Each row is a point. The points of each table are mixes of a few directions, plus a little noise. How many directions does each table use, and how many do they share? Where both have some left over, give the other angles between the two spaces (their principal angles), to ten degrees, smallest first.
In the rows, zero is written as 128.

First (6 x 3):
[[141 109  83]
 [142 130  97]
 [141 136 105]
 [ 99 128 196]
 [136 107  92]
 [111 158 196]]
Second (6 x 3):
[[148 172 121]
 [ 98  60 140]
 [118 107 131]
 [157 192 117]
 [107  80 137]
 [142 157 123]]
Directions: first 2, second 1, shared 1

First (9 x 6):
[[144 126 144 138 149 164]
 [156 140 130  81  80 118]
 [146 130 140 123 130 151]
 [177 143 143  73  80 143]
 [ 95 121 112 151 143 103]
 [100 120 118 156 151 116]
 [ 36 118  71 158 124  20]
 [152 126 150 138 153 176]
 [145 127 143 133 143 161]]
Second (9 x 6):
[[107 126 129 175 182 145]
 [178 180 143  91 113 151]
 [132 139 142 166 184 170]
 [108  94 110 103  77  81]
 [140 165 118  93  95  99]
 [ 96 131 104 130 116  79]
 [ 83  52 122 168 144 123]
 [131 106 135 130 128 143]
 [177 159 148  96 114 160]]
Directions: first 2, second 3, shared 2

First (10 x 9):
[[ 97 136 168 138  92 121 126 114 156]
 [118 128 112 132 167 159 127 115 132]
 [105 123 113  55 118 166 192  97 108]
 [ 97 126 126  66 110 160 184  96 119]
 [ 91 141 199 159  60  95 111 120 175]
 [169 129 136 178 119  75  79 170 127]
 [125 119  85  71 162 176 175 107  98]
 [145 127 121 140 134 115 115 143 122]
 [165 128 117 178 153 100  80 161 126]
 [166 125 104 164 165 113  92 158 116]]
Second (8 x 9):
[[ 88 151 137 140 129 162 113 125 150]
 [ 76 158 140 144 130 172 109 124 156]
 [181  97 116 112 126  83 147 132  99]
 [ 59 167 144 148 131 186 103 122 166]
 [185  96 115 111 126  80 148 133  97]
 [158 111 121 119 127 103 139 130 112]
 [211  80 108 103 125  58 158 135  82]
 [ 66 164 143 146 130 180 106 123 162]]
Directions: first 3, second 1, shared 0; angles 30

First (11 x 12):
[[ 99 120 149  95 135  89 138  71 135 102 131  62]
 [113 147 128 128  98 148 116 176 147 164 137 150]
 [ 80 151 159 123 107 100 108 118 141 116 151 105]
 [ 79  93 134 178 120 149 175 111 101 123 126 143]
 [200 163 116  93 149 105  74 143 144 118 128 129]
 [154 151  94  95 119 177 128 187 114 180 127 148]
 [116 182 149  83 112  95  75 138 149 126 155  97]
 [128  68 119 189 155 146 183  87  90 102 106 153]
 [119  70 126 136 142 126 183  77 128 118 104 101]
 [166 102 139 201 129  99  98 135 185 105 112 184]
 [155 160  94  84 140 174 130 162  74 155 134 135]]
Second (8 x 12):
[[138 163  92 186 104 102  80  76 128 101  88 160]
 [ 95  90 118 106 147 144 161 133 173 179  91 121]
 [104 110 133 144 120 125 136 145 142 129 122 143]
 [195 176 134  87 148 135 109 108  70 105 175  92]
 [ 87  95 101 129 159  93 124 129 152 113  62 155]
 [107 110 132 129 124 119 135 143 142 125 120 132]
 [140 148 132  93  86 101 116 114 143 117 142  77]
 [159 132 182 150 137 206 163 176  74 154 224 143]]
Directions: first 5, second 5, shared 2; angles 40, 60, 80

First (11 x 14):
[[137 145 108 114 106 117 126 124 129 118 124 135 150 149]
 [165 170  89 240 105 105 185 110  57  47 168 133 207 126]
 [172 102 125 164 136 107 183 102 105  94 144 133 182 107]
 [126  84 154  72 150 133 118 126 164 166 110 127 101 117]
 [ 97 127 147 121 142 148 101 144 140 154 124 119  82 121]
 [125  99 157 178 165 141 150 126 110 126 145 116 112  85]
 [109 119 134  32 120 132  82 138 181 177  94 132  92 154]
 [159 188  72 169  77  98 151 116  89  66 145 142 204 165]
 [101 149 132 148 130 144 107 144 121 134 132 121  98 126]
 [103 120 141  68 132 141  88 142 165 170 105 125  84 138]
 [115 106 149 103 146 139 114 133 147 155 119 123  97 118]]
Second (11 x 14):
[[131  95 100 115 157 115 153 139 128 122 144 132 141 125]
 [104 155 219 143  95 144  80 105 130 138 117  87 114  76]
 [136 142 109 132 118 132 128 129 129 128 120 142 124 152]
 [119  70 122 107 178 108 159 141 128 121 159 115 152  87]
 [138  78  69 109 177 107 175 149 127 119 151 145 151 137]
 [159 202  79 151  71 149 112 124 128 132  88 179 100 225]
 [ 93 138 244 138 107 141  77 104 129 139 126  68 120  45]
 [102  92 187 117 152 121 123 124 128 129 149  85 141  54]
 [146 193 115 151  74 148 102 118 128 135  92 155 100 190]
 [131 111 106 121 144 121 145 135 127 124 136 135 136 131]
 [152 130  57 124 134 122 155 141 127 123 125 168 129 185]]
Directions: first 3, second 2, shared 0; angles 40, 60

First (10 x 20):
[[120  73 125 135 106 113 134 143 104 141 122 139 147 126  99 107  94 122
  119 124]
 [118 129 128 113 120 115 158 120 113 117 125 107 135 132 106 108 113  93
  128 125]
 [ 96 237 188  88 178  60 136   7 153 108 168  27 100 175 243 137 189 111
  123 162]
 [147 122 115 127 128 107 128 148 121 118  98 194 125 120  75 149 124 172
  135 113]
 [131 100 119 152 133 148 118 136 132 147 123 141 131 125 127 141 132 134
  128 134]
 [131  76 110 146 117 136 139 154 111 140 110 156 143 120  81 125 106 122
  127 120]
 [146 175 142 105 109 126  74 157 149 109 147 153 111 113 173 131 133 199
  126 118]
 [122 177 127 113 144 150 161 103 137 108 135  75 121 134 136 121 148  67
  138 132]
 [125  83 117 132 101 139 137 158 109 135 124 132 145 118  98 102  93 108
  123 119]
 [143 106 109 170 143 186  96 155 152 153 126 156 122 116 144 159 152 150
  134 134]]
Second (9 x 20):
[[129 138 124 137 120 182 123 161 146  62 136 227 138  95 135  99 100 141
  107 125]
 [119 119 138 131 121  98 121 119 114 170 124  64 126 141 137 137 138 124
  139 128]
 [157 117 139 125 142  98 145  97 131 150 109  70 116 167 121 179 152 152
  143 128]
 [154 138 105 100 158 130 182 103 131 127 121 103 122 147  67 139 144  78
  136 132]
 [122 168 182 152 108 159 100 166 144 107 137 141 152  98 180  67 105 135
   98 148]
 [ 87 125 135 169 122 159 121 153 120 109 125 198 155  88 134  77 102 100
  109 138]
 [125 138 112  96 167  61 109  77 126 183 146 110 105 151 126 159 173 139
  134 144]
 [131 127  90  97  90 178 128 174 126  83 148 154 123 103 114 104  95 110
  133  97]
 [130  82 127 144 124  88 123 103 115 161 106  85 115 161 137 193 144 174
  153 113]]
Directions: first 5, second 6, shared 2; angles 40, 40, 80

First (8 x 32):
[[125 119 112 165 129 130 109 133  99 112 142 111 130 140 113 139 143 102
   97  95 129 148 128 130 127 141 110 138 139 152 146 119]
 [143 117 126 167 121 160 133 159  83  94 130 137 183 119  86 112 133 104
  130 124 111 158 184 111  89 157 111 122 154 151 111 119]
 [106 159 129  89 124 137 189 167 150 153 110 172 141 116  73 123 114 139
  155 165 124 123 192 100  96 143 106 154 128 120  49 134]
 [137 134  79 133 129 113 124 108 150 117 147 112 128 134 151 174 126 119
  110 132 138 120  55 154 162 130 117 172 121 157 175 118]
 [ 93 135 162 122 130 128 135 155 113 160 115 138  95 137  85 101 138 128
  120 102 130 139 199  99 101 130 117 110 132 107  71 136]
 [129 155 119  62 129 110 165 109 197 157 116 148 115 115 161 147 104 166
  165 185 136  87  80 142 155 109 144 150 102 107 121 137]
 [154 109 116 152 131 124  91  97 119 101 142 100 134 133 174 139 132 122
  117 118 128 127  69 153 155 119 145 119 127 139 192 121]
 [138  99 183 134 134 121  78  98 111 130 121 104  98 133 179  89 136 144
  132 104 126 123 118 134 139  97 172  57 123  91 158 138]]
Second (10 x 32):
[[122 139  99 108 122 133 144 132 148 122 108 147 135 127 125 144 119 121
  139 144 126 123  91 136 148 126 116 154 117 147 124 129]
 [143  99 206 181 145 115  86 118  74 144 182  76 108 132 134  84 151 148
  100  84 134 141 229 106  74 136 160  57 160  78 140 125]
 [130 125 137 134 130 127 123 127 122 129 134 123 126 129 129 123 131 130
  125 123 129 130 139 125 122 129 132 120 131 123 130 127]
 [117 149  70  89 115 138 159 136 168 116  89 166 143 125 124 161 111 113
  149 161 123 118  53 144 168 123 104 181 105 165 119 131]
 [124 136 105 113 123 132 140 131 143 123 113 143 134 127 126 140 122 122
  136 141 127 124  99 134 143 126 119 148 119 142 125 129]
 [143 101 203 180 144 115  87 118  76 143 180  78 108 132 134  85 150 147
  100  85 134 141 224 107  76 136 158  60 158  80 139 124]
 [134 116 161 151 135 122 110 123 105 135 151 106 119 130 130 109 138 136
  116 110 130 134 171 119 105 131 141  98 141 107 133 126]
 [128 126 132 131 129 127 126 127 125 129 131 126 127 128 128 126 129 129
  126 126 129 128 134 126 125 129 130 124 130 125 128 127]
 [129 126 132 131 129 128 126 127 125 129 131 125 128 128 129 126 130 129
  126 125 128 129 133 127 125 128 130 124 129 125 129 128]
 [109 161  35  64 107 144 179 140 193 108  63 190 152 123 120 180 100 105
  162 182 121 112   7 154 193 119  90 214  91 189 113 132]]
Directions: first 4, second 1, shared 0; angles 30

First (10 x 32):
[[117 111 158 158 149 155 148 162 137 121  91  94 141 112 174 176 135 114
  134 117 129 125 177 150 128 164 139 115 108 100 138 141]
 [120 161 132 114  69 114 177 140 108 135 156 134  81 126  81  85 119  94
  161 144 116 131  91 133 108 104 176 135 113 148 120 107]
 [134  76 168 156 197 162 129 141 125 103  74  91 154 109 172 213 138 133
  128  98 136 113 152 129 123 147 127 123  91  91 131 131]
 [149  95 101 100 168  95  75  83 121 126 136 169 143 157 111 129 135 171
   68 126 139 129  78  90 140  66  97 144 163 138 110 127]
 [139 101  95 108 165  95  64  88 138 134 134 170 156 160 133 125 139 176
   53 134 140 134 106 100 153  82  84 135 177 137 117 142]
 [139  95 115 112 161 100  90 100 124 126 127 159 140 152 127 136 138 158
   66 131 139 132  92 102 142  71 113 138 155 132 113 132]
 [133 184 123 127  73 146 158 132 120 132 159 115 103 105  86  82 103 104
  212 128 117 120 128 139 109 172 132 128 103 145 141 107]
 [119 162 110 125  90 118 133 134 141 146 151 139 121 136 122  87 124 120
  129 148 121 137 141 139 137 137 128 122 147 141 135 133]
 [109 106 156 158 153 147 136 165 146 126  88  99 149 123 190 178 143 117
  107 127 131 131 188 149 138 159 135 110 123  97 140 152]
 [125 195 125 128  55 147 172 140 121 137 164 110  94 107  84  72 104  93
  216 135 111 123 131 148 106 174 145 127 101 148 137 108]]
Second (11 x 32):
[[121 132 130 129 122 129 135 129 126 128 126 128 124 127 127 125 128 124
  133 130 127 132 127 132 128 130 131 129 128 129 130 127]
 [ 54 179 145 142  69 137 205 151 117 126 105 129  89 123 115 104 119  82
  169 146 112 165 118 163 120 160 157 128 125 128 145 118]
 [131 125 126 128 131 128 123 127 128 127 129 127 131 128 128 130 128 132
  126 128 129 125 129 125 130 126 127 130 129 127 127 128]
 [ 24 201 153 148  44 141 237 161 113 126  96 130  72 121 109  95 116  63
  187 155 107 179 114 176 116 174 170 128 123 128 152 113]
 [227  58 104 109 208 115  25  98 143 131 160 126 179 134 146 159 139 191
   70 102 148  78 143  81 140  83  88 129 133 130 106 143]
 [ 53 181 146 142  67 137 207 153 116 125 103 129  90 124 114 105 120  80
  171 147 113 164 118 163 119 162 158 128 125 127 144 117]
 [106 144 134 131 111 131 152 135 125 128 120 127 116 127 124 122 126 115
  141 133 124 139 125 138 127 138 136 127 126 127 133 124]
 [157 107 120 122 152 125  96 120 133 128 137 127 143 129 132 138 131 146
  110 121 135 115 133 114 130 113 116 129 130 128 120 133]
 [137 122 127 127 136 127 118 125 129 127 131 127 132 128 129 132 128 134
  123 126 129 123 129 124 130 124 124 129 128 127 126 130]
 [152 111 122 124 150 124 100 120 133 129 136 127 142 129 134 135 130 144
  112 122 134 115 132 114 131 116 117 128 129 129 121 132]
 [242  49 101 106 221 113   7  92 145 131 166 127 187 135 148 165 141 201
   62  98 151  71 144  73 140  78  83 130 134 129 103 144]]
Directions: first 4, second 1, shared 0; angles 30
